Rows are points. The window is the flat piece filled in between its corners: a triangle in 3 columns, a solid with four corners in 4, and so on. A path goes straight from each point to the next, and from the last back to the first. After which points does the path pass through the window?
In the rows, 128 means zero.

Window (3 x 3):
[[121 174 154]
 [ 84 138  95]
 [143 139  86]]
Path:
(1): [159 126 141]
(2): [112 174  99]
(3): [144 193 128]
(4): [102 147 195]
(5): [107 128 150]
(6): [115 176 133]
(7): [ 88 183 139]
(8): [120 143 152]
(9): [111 101  81]
(10): [ 59 197 125]
(11): [136 180 124]
(12): [136 140 154]
Through the window after points: 1, 5, 9

Window (4 x 4):
[[181 163 142 211]
 [144 126 166 161]
 [121 130 134 174]
 [104 114 123  73]]
Path:
(1): [171 117 142 158]
(2): [182 110 136 175]
(3): [132 172 178 200]
(4): [122 166 137 166]
(5): [168  93 118 132]
(6): [127  98 116  80]
(7): [ 86 141 139  94]
(8): [154 160 149 159]
(9): [146  79 114 125]
(10): [135 104  92 165]
(11): [125 161 164 136]
(12): [130 162 181 169]
Through the window after points: 6

Window (4 x 4):
[[126  94 146  87]
 [190 118 102 129]
 [100 133 106 101]
 [104 152 168 216]]
Path:
(1): [142 156 104 101]
(2): [171 138 115 101]
(3): [115  98  96 159]
(4): [154  82 115 119]
(5): [130 141 151 113]
(6): [212 144 136 145]
(7): [170 101 106 139]
(8): [123  40 142 136]
Through the window after points: 2, 4, 8

Window (6 x 6):
[[ 85 135 138 131  87  80]
 [136 185 142  35 118  99]
 [109  83 138 107 148 134]
 [104 120 133 133  84 154]
 [135 103  96  95 107 130]
 [ 60 193 134 178 114 130]]
Path:
(1): [ 81 155 112  58 127 139]
(2): [ 86  98 112 107 107 105]
(3): [121 121 131 154 106 134]
(4): [174 147 159  93 110 125]
(5): [ 70  85 107 100 118 108]
(6): [ 32 133 138  98 135 151]
(7): [158 145 145 121  94  68]
(8): [151 165 153  83 104  96]
Through the window after points: 8

Window (8 x 8):
[[128  98 137  76 142  92 211 145]
 [102  88 167  73 168 157  72  86]
 [ 86 112 118  92  77 162 162 166]
 [109 141 167 169 157 109 160 109]
 [ 86  83 121 136 173  74 144  73]
 [120 141 127 108 141 125  49 187]
 [162 111 127  92 132 174  78 148]
 [154 208 121 126 143 116 127  98]]
Path:
(1): [107 162 109 121 147 200 127 174]
(2): [166  78 162  60  92  96  97 134]
(3): [120  96 169  87  89 149  88  91]
(4): [138 118  94 124 189 123 127 152]
(5): [104  96 131  82 160 126 155 133]
(6): [137 110 148  83 120 109 126 122]
(7): [121 130 178 114 147  81  98 118]
(8): [129 132 113 119 169 146 112 124]
Through the window after points: 3

Window (9 x 9):
[[137 128  77  98 133 163 128 192 115]
 [133 114 131 111 202 140 119  76 105]
 [135 113 153 117 143 178 127 173 133]
 [161  98 129 152  58 104 171 167 118]
 [ 95 135  69 111  90 167  77 120 112]
 [156 153 128 204  90 159  98 135  91]
 [124 140 134 114 183  95 104  93 139]
 [ 50 133 102 122 165 112 175 121 133]
 [ 68  79  42 158  79 102 134 167 138]]
Path:
(1): [ 97  86 118 192  92 105 113 171  52]
(2): [148 159  88 151 104 165 120 121 163]
(3): [148 121 134 141 119 150 161  85 158]
(4): [ 97  96  83 118 149  98 107 183  66]
(5): [116 129 158 109 152 127 120 130  97]
(6): [153 140  69 123 150 167 134 152 154]
(7): [ 98 108  97 177 139 113 153 109 187]
(8): [127 136  94  72 113 125  83 155  46]
(9): [121  86 139 135  86  80 144 152  85]
(10): [161 127 102 139  95 159 155 170 145]
(11): [104 111  88 121 135 144 155 135 145]
(12): [ 64 112 114 133 136  53 130 138  93]
Through the window after points: 1, 3, 9
